Every row gives one point. The last column is the point's height on a tilted bowl or saddle (a function of degree 2), plus a little noise. Along how many of its main directions does it bend up, bend down or stay straight?
In the rows, 100 means zero.

Points (16 x 4)
133 104 128 72
89 115 63 65
100 102 175 53
144 21 115 128
122 88 78 74
112 143 87 67
131 73 82 85
132 83 35 58
101 114 87 73
107 90 77 71
83 77 85 67
68 88 130 67
91 117 133 76
120 19 67 96
160 30 148 125
171 154 112 19
Directions: 1 up, 2 down, 0 straight

Points (23 x 5)
127 87 64 63 82
183 112 145 128 55
50 73 30 89 61
152 97 62 99 82
83 102 73 175 63
114 154 127 94 71
66 109 115 75 78
129 126 130 93 79
100 92 52 159 70
77 74 113 22 51
85 180 84 149 42
139 137 144 84 68
89 116 110 59 80
73 128 139 106 74
61 60 134 125 66
145 116 56 112 78
94 127 113 42 72
89 109 71 68 84
87 97 62 91 86
145 162 150 149 40
103 112 113 96 87
73 83 99 83 82
94 190 108 174 20
Directions: 0 up, 4 down, 0 straight

Points (45 x 7)
42 121 129 68 59 131 103
116 37 120 84 106 107 83
150 77 59 160 98 97 127
125 78 121 95 123 138 86
114 48 103 77 113 121 94
64 104 82 137 121 91 111
160 107 100 80 92 120 121
98 67 135 93 159 112 91
65 76 81 118 123 106 115
93 61 140 111 27 107 63
128 82 79 107 107 139 88
137 107 90 92 123 83 95
86 61 91 74 138 84 101
52 101 98 164 127 90 129
81 29 61 81 142 117 124
72 162 81 79 134 127 84
132 128 46 109 5 125 130
105 69 63 85 78 126 119
151 101 109 48 110 124 126
62 71 76 103 111 129 124
74 69 105 99 123 90 101
85 103 52 95 59 42 111
55 76 77 125 119 95 122
101 103 47 74 114 59 111
10 92 47 113 95 105 173
48 72 100 113 113 91 117
127 114 143 83 110 75 122
130 63 136 98 107 127 89
162 116 164 93 99 94 164
122 167 96 135 55 133 95
74 106 71 89 112 79 105
66 129 103 136 54 138 87
162 159 166 101 87 78 195
106 31 80 112 73 84 97
166 132 84 77 78 61 154
112 127 108 87 151 130 83
133 90 129 136 116 87 101
66 72 111 120 110 75 96
107 77 151 135 68 184 63
123 88 79 144 95 55 111
56 126 132 67 46 140 88
89 88 65 75 115 146 115
90 43 108 76 119 129 101
39 168 69 70 170 93 91
88 155 48 122 117 85 84
Directions: 3 up, 3 down, 0 straight

Points (49 x 7)
80 132 168 76 78 95 109
70 103 97 79 98 125 101
106 110 82 70 99 23 136
74 137 143 80 48 69 107
100 82 147 99 62 78 103
93 107 113 92 102 42 111
63 38 83 85 85 89 129
53 84 115 118 103 34 138
83 54 85 86 135 70 142
68 65 109 91 96 186 188
109 67 113 156 158 100 162
97 76 74 128 90 62 115
146 141 112 53 71 106 125
95 141 59 102 117 87 111
100 54 104 82 47 132 139
23 173 98 77 84 95 160
117 94 98 107 126 71 113
48 82 88 159 160 107 182
94 90 155 73 118 130 117
47 160 103 131 104 95 139
129 92 84 129 71 76 105
71 158 112 93 59 96 112
77 103 68 111 91 81 88
96 115 136 40 65 89 119
103 90 70 110 126 101 106
61 117 118 75 110 169 160
64 90 61 132 114 133 129
106 81 128 84 99 84 99
5 105 108 84 98 44 143
82 81 117 124 75 108 104
118 166 85 68 93 158 165
85 100 107 85 45 111 99
115 89 106 144 102 134 117
73 114 95 80 132 44 134
57 118 22 133 74 122 126
91 61 122 144 97 71 136
29 115 72 45 96 83 118
93 82 174 99 137 98 115
108 81 109 155 115 89 127
83 134 110 106 60 76 90
88 115 95 119 148 130 124
72 97 22 103 66 80 81
44 92 115 131 104 102 121
136 119 63 75 166 67 182
69 121 148 119 100 64 106
100 129 106 144 58 136 128
83 104 107 22 89 139 154
168 76 119 52 74 88 148
127 83 71 124 86 63 116
Directions: 5 up, 0 down, 1 straight

Points (61 x 9)
137 102 138 92 92 93 127 127 82
97 77 84 108 79 86 111 91 88
82 65 59 135 99 107 86 114 65
74 118 99 104 126 118 72 84 64
127 133 156 119 80 97 107 122 73
74 125 54 84 62 31 103 76 79
100 74 73 93 134 79 119 105 91
134 77 85 78 127 77 117 89 100
63 107 120 74 110 86 108 79 63
89 131 119 94 107 96 109 90 84
125 90 144 95 83 116 123 106 86
87 115 64 60 91 126 60 109 56
128 88 86 96 97 120 54 112 78
130 92 94 103 68 88 111 126 85
113 93 97 147 93 27 77 84 84
101 114 132 89 80 124 69 105 75
65 95 126 65 73 121 68 59 37
82 126 113 61 110 113 73 52 37
97 96 115 105 95 74 104 78 93
115 84 57 90 109 80 36 91 59
71 97 88 55 76 93 82 129 59
95 92 97 163 167 82 87 150 50
66 102 108 120 93 59 122 73 72
129 110 121 117 132 122 104 73 77
117 73 94 127 90 102 100 86 94
108 76 140 98 109 67 85 133 92
117 117 64 74 112 144 112 103 73
117 86 75 130 40 122 109 101 58
107 82 68 24 95 95 148 100 36
108 105 103 76 119 90 58 67 65
106 70 111 121 82 103 85 89 90
159 79 100 90 125 47 108 151 93
50 91 85 108 91 88 45 124 43
85 117 48 67 136 125 104 83 43
89 116 67 61 116 115 109 45 46
112 107 113 72 97 73 109 79 88
105 144 67 106 129 157 83 84 55
95 109 103 66 125 121 93 120 74
120 76 80 131 82 80 94 60 80
99 128 110 109 104 115 124 147 81
105 117 97 122 90 47 50 103 79
107 90 87 133 84 90 78 96 86
127 51 94 96 94 81 85 115 103
77 122 130 118 84 114 181 87 43
99 102 58 63 139 121 141 79 41
101 66 51 98 103 141 91 104 71
115 119 123 103 111 91 101 106 94
100 126 103 100 108 105 70 89 83
148 82 161 83 97 107 104 78 75
66 122 101 81 140 82 60 90 43
95 93 79 133 75 74 93 87 81
108 82 97 91 100 99 71 102 93
81 108 136 70 94 61 60 131 51
52 96 58 93 83 91 95 110 61
117 62 83 91 118 119 31 94 61
5 104 148 114 57 127 70 120 10
69 113 90 79 89 72 41 87 49
108 127 30 119 57 82 81 110 69
110 129 90 112 97 123 154 82 81
78 99 51 88 75 141 86 110 65
99 86 104 98 128 104 79 106 93
Directions: 1 up, 6 down, 1 straight

Points (65 x 9)
82 60 79 56 98 71 118 92 108
82 130 109 118 108 112 110 101 114
104 84 113 167 115 108 126 143 126
109 176 30 93 85 97 93 130 136
109 102 111 120 127 78 130 106 110
103 106 44 93 118 116 130 114 120
82 119 108 65 139 121 44 100 150
77 130 70 67 92 88 120 69 116
78 70 126 81 103 57 117 90 113
106 102 51 101 90 180 140 154 158
112 81 88 122 173 119 107 130 128
110 75 122 100 92 144 122 131 119
97 34 127 115 136 107 48 81 115
126 60 86 94 113 79 111 104 118
129 128 125 115 49 67 67 106 118
79 94 87 116 75 121 94 92 109
46 87 94 91 70 107 70 109 122
161 80 125 114 84 74 69 57 140
189 90 96 95 86 41 141 58 174
111 91 59 111 55 139 94 137 114
102 101 133 65 115 143 102 22 118
164 106 86 80 104 99 95 137 142
125 124 50 21 86 140 70 104 151
105 64 65 78 53 111 84 74 106
91 136 110 97 85 90 124 131 113
105 108 79 78 114 70 114 98 110
106 112 102 97 119 83 64 43 129
62 82 103 116 97 84 93 78 113
118 104 161 74 59 115 21 167 134
95 42 101 98 52 112 51 108 106
76 115 113 99 166 108 76 112 126
167 111 81 107 133 114 113 114 150
97 120 75 79 87 85 145 83 109
68 69 112 41 124 139 79 69 126
40 98 84 107 124 68 109 59 127
124 174 114 100 63 153 125 108 143
95 51 100 49 96 123 123 92 110
62 88 98 141 55 136 110 108 118
153 34 152 102 162 106 53 97 136
84 137 122 70 72 90 74 137 128
118 98 66 103 87 139 81 69 117
55 183 138 89 98 155 85 174 195
78 85 161 81 72 153 60 67 124
83 105 72 54 64 68 100 57 121
117 100 103 71 79 65 99 80 117
119 90 103 120 107 131 66 81 116
124 112 160 67 148 195 132 106 177
121 128 129 56 116 93 145 131 135
81 110 21 99 111 86 126 125 117
72 100 93 108 25 126 135 101 120
41 107 128 68 95 79 83 98 139
161 166 90 87 90 89 43 28 166
104 89 139 130 111 103 170 167 142
56 140 55 114 80 102 108 86 127
88 94 102 63 109 93 65 70 124
124 142 76 103 132 164 88 100 152
104 122 123 61 61 112 139 58 124
127 119 99 125 98 86 57 111 127
98 103 117 99 107 7 108 101 127
60 105 84 49 24 159 21 91 161
117 178 51 92 76 99 135 126 126
96 125 101 76 110 117 119 107 120
96 37 59 126 68 88 92 148 116
92 74 154 80 76 137 74 152 116
101 84 127 74 76 76 107 84 113
Directions: 4 up, 0 down, 4 straight

Points (77 x 9)
94 96 95 124 92 119 79 156 88
104 98 164 87 64 57 93 65 88
60 57 102 111 84 135 108 36 92
59 104 103 92 104 118 98 159 72
145 112 108 104 49 93 139 127 86
136 97 94 75 100 102 128 118 89
67 81 55 70 112 112 49 88 60
167 172 115 74 108 91 155 102 73
92 97 83 109 119 121 105 94 91
47 81 82 136 107 37 98 69 153
130 96 93 110 133 82 107 139 98
108 133 142 102 48 65 116 58 85
135 60 136 88 77 114 164 61 65
78 52 107 94 63 61 142 139 81
130 116 134 80 48 109 49 89 82
115 129 74 105 95 29 87 99 95
101 101 117 155 149 63 52 134 72
113 116 129 99 81 50 100 101 91
109 101 84 106 108 114 129 178 93
55 168 26 108 98 113 103 85 52
89 49 78 133 109 144 92 84 72
88 150 104 148 53 195 151 59 10
111 60 74 140 82 53 57 85 87
91 94 113 140 61 104 116 112 86
70 101 103 67 168 66 175 113 68
76 76 90 73 64 104 83 123 76
111 107 134 48 59 63 129 100 82
75 105 70 131 101 148 96 104 74
137 72 80 137 75 125 121 104 79
91 135 96 66 107 98 103 135 82
66 86 123 102 125 157 75 122 64
162 66 123 111 72 102 138 104 73
161 121 110 62 145 103 26 32 17
112 95 134 63 155 144 69 39 31
140 149 133 144 130 165 106 88 87
55 115 96 55 125 121 122 98 65
121 37 86 105 76 52 85 69 92
60 103 110 25 132 127 52 130 29
100 63 86 85 36 85 176 111 67
80 133 39 111 121 82 94 105 92
51 20 48 137 44 78 73 93 82
85 85 65 52 81 97 159 55 90
61 130 131 53 139 29 133 142 51
138 119 91 73 36 98 131 130 78
106 191 130 92 112 145 76 97 69
156 6 58 88 86 85 74 179 13
135 20 132 80 42 144 103 110 52
44 127 80 74 75 111 103 119 65
136 54 158 80 97 77 51 177 50
80 119 155 153 56 89 133 104 73
56 119 98 44 65 87 85 57 82
147 119 67 53 168 120 120 108 56
120 140 106 142 134 146 116 59 63
140 111 108 59 108 134 94 66 71
137 121 121 104 112 26 78 148 74
94 97 112 141 87 96 122 90 98
87 10 123 120 160 82 108 109 65
161 146 128 53 112 80 126 159 95
93 135 88 156 142 88 122 110 99
94 87 102 91 130 101 138 142 84
71 56 142 168 127 85 89 180 42
114 92 112 113 98 126 128 86 89
90 125 85 88 80 120 58 154 79
66 110 83 152 52 100 80 112 70
91 84 121 107 36 66 119 121 81
109 43 119 85 36 109 58 105 59
85 63 72 142 113 133 150 86 82
71 73 105 115 146 99 104 76 95
110 164 74 89 94 83 162 129 78
95 113 36 78 87 145 112 92 58
83 136 118 124 122 97 87 77 80
115 56 46 29 59 132 79 91 36
51 76 73 96 82 139 112 125 65
98 118 162 124 134 73 34 74 44
80 41 115 115 70 174 58 119 45
90 165 148 74 138 72 186 100 39
69 114 145 134 121 127 110 28 62
Directions: 1 up, 6 down, 1 straight

Points (74 x 9)
115 111 169 104 148 104 106 100 153
103 94 92 90 54 83 97 105 98
105 114 129 73 71 79 102 110 87
93 93 92 92 84 104 152 94 126
95 85 87 92 119 90 44 65 84
39 85 102 102 98 138 81 48 108
94 98 91 77 132 80 91 89 95
122 121 79 100 134 105 82 74 85
116 63 80 114 139 119 90 112 122
100 108 111 65 77 136 85 100 130
88 110 61 66 74 95 111 100 117
126 106 83 101 153 87 98 73 102
87 86 24 123 114 90 107 84 90
115 59 88 129 119 100 50 90 110
55 48 86 114 97 122 117 142 162
87 141 54 128 99 109 92 85 84
132 53 107 137 138 125 116 65 170
59 94 96 60 147 102 102 113 147
95 84 111 115 129 103 109 85 107
135 90 137 159 135 89 67 68 147
97 136 139 89 111 88 75 68 77
63 122 134 82 113 90 118 122 130
110 134 105 66 54 155 71 99 147
134 126 82 132 83 117 96 145 141
137 123 126 93 109 71 107 63 91
126 89 96 119 116 98 65 105 113
61 121 144 61 113 107 51 73 116
119 79 105 88 20 109 112 108 144
103 107 112 77 75 75 120 64 87
84 98 80 101 100 112 131 112 115
117 111 118 43 100 105 94 108 127
95 101 88 109 106 140 108 127 124
93 127 89 99 144 122 71 128 129
127 32 96 51 78 144 112 105 195
97 85 115 81 83 71 103 100 77
71 88 143 115 70 122 98 47 122
123 115 57 99 111 94 104 104 97
153 116 83 38 108 109 77 115 161
84 128 114 153 113 73 79 153 174
88 83 99 86 55 88 144 107 123
126 77 79 93 91 89 125 77 109
54 67 115 100 106 93 121 82 115
107 121 125 93 120 67 99 119 99
73 101 115 138 140 116 86 132 154
111 117 129 110 154 119 119 100 131
93 116 113 92 117 110 102 119 114
87 103 103 82 97 5 114 75 63
95 42 130 86 83 139 72 90 161
57 76 101 133 101 133 117 153 193
51 155 90 144 120 96 105 98 128
89 84 49 88 76 81 82 92 98
94 141 104 101 129 128 80 148 152
62 133 66 82 127 106 133 124 140
119 96 101 136 92 89 101 75 102
80 61 68 87 103 103 119 90 107
108 86 76 102 142 57 75 92 98
83 110 99 113 97 96 110 137 125
109 95 100 85 80 54 31 54 76
140 117 107 102 148 71 142 113 130
130 149 45 137 106 99 65 92 106
90 66 78 65 106 108 86 105 114
76 105 108 100 106 101 74 72 79
99 128 114 85 173 57 88 73 116
128 94 98 133 143 146 145 123 155
66 113 105 94 53 122 110 73 125
108 103 67 82 103 87 87 95 94
95 86 137 113 102 103 72 118 121
85 105 108 100 118 118 127 108 121
133 74 124 97 142 114 125 107 160
122 81 131 107 59 116 140 123 159
103 82 102 87 140 72 81 73 92
105 106 78 96 88 99 110 69 89
133 79 69 74 93 131 166 107 148
62 138 120 86 112 114 56 135 164
Directions: 5 up, 1 down, 2 straight

Points (65 x 9)
116 86 164 130 107 120 139 58 32
94 43 85 105 98 93 67 112 126
104 45 61 8 134 102 129 95 35
91 73 93 63 62 138 72 83 156
109 79 122 126 120 54 81 108 110
37 113 82 130 85 115 163 92 174
88 46 66 105 133 57 77 96 91
133 128 83 100 80 110 90 106 138
59 111 108 136 129 115 128 164 132
111 124 54 123 112 88 50 86 122
95 74 76 85 89 127 148 130 67
55 71 104 86 109 126 114 151 126
122 62 104 136 110 114 115 82 101
126 90 48 79 96 101 108 92 117
104 121 98 68 141 145 150 75 46
143 38 129 88 70 126 114 91 87
99 87 123 118 109 96 128 108 111
124 119 122 78 77 97 105 71 120
112 82 81 101 106 104 101 111 119
70 144 98 154 66 115 146 164 102
78 133 99 75 150 83 171 97 131
79 101 117 66 126 147 136 111 69
118 112 41 121 100 127 132 147 92
98 99 94 134 96 99 73 92 123
158 101 111 105 118 115 83 135 107
104 89 66 119 66 85 134 92 133
87 69 77 126 72 47 111 107 113
151 81 51 111 130 97 82 101 95
88 117 77 112 88 136 147 62 135
108 81 80 76 100 43 124 72 102
111 175 126 89 70 87 82 89 134
116 80 101 111 119 166 41 99 131
83 58 62 127 139 122 123 86 120
71 106 94 83 120 124 122 118 130
99 106 127 75 132 58 98 97 137
82 84 130 102 94 114 118 97 102
119 71 89 84 94 83 17 65 93
90 113 77 72 162 116 65 105 99
115 140 88 133 94 166 95 119 108
118 112 111 112 137 66 127 113 149
83 79 108 54 135 88 138 141 126
91 117 137 137 132 102 117 121 123
129 103 99 115 60 108 87 78 133
98 111 111 108 73 87 94 92 131
102 72 77 85 104 75 118 82 114
56 135 131 135 195 65 68 112 115
104 114 81 78 90 64 110 147 130
109 103 64 104 94 65 132 142 115
100 134 50 69 130 70 125 109 136
121 124 53 89 99 143 157 127 75
135 120 117 102 114 98 56 118 100
123 46 59 131 110 101 67 118 94
94 81 73 130 75 96 80 136 97
101 92 152 116 119 125 93 119 84
97 85 170 84 83 79 74 119 93
110 153 152 26 86 111 82 86 46
104 114 77 81 105 80 21 48 63
110 79 95 90 137 113 27 103 102
107 109 75 68 11 50 24 86 92
73 56 71 64 108 107 138 56 109
128 97 78 80 135 74 81 84 93
46 119 139 28 155 165 124 98 5
75 97 97 131 98 77 101 79 140
71 106 78 146 73 54 110 102 165
99 61 137 106 85 89 83 99 107
Directions: 3 up, 4 down, 1 straight
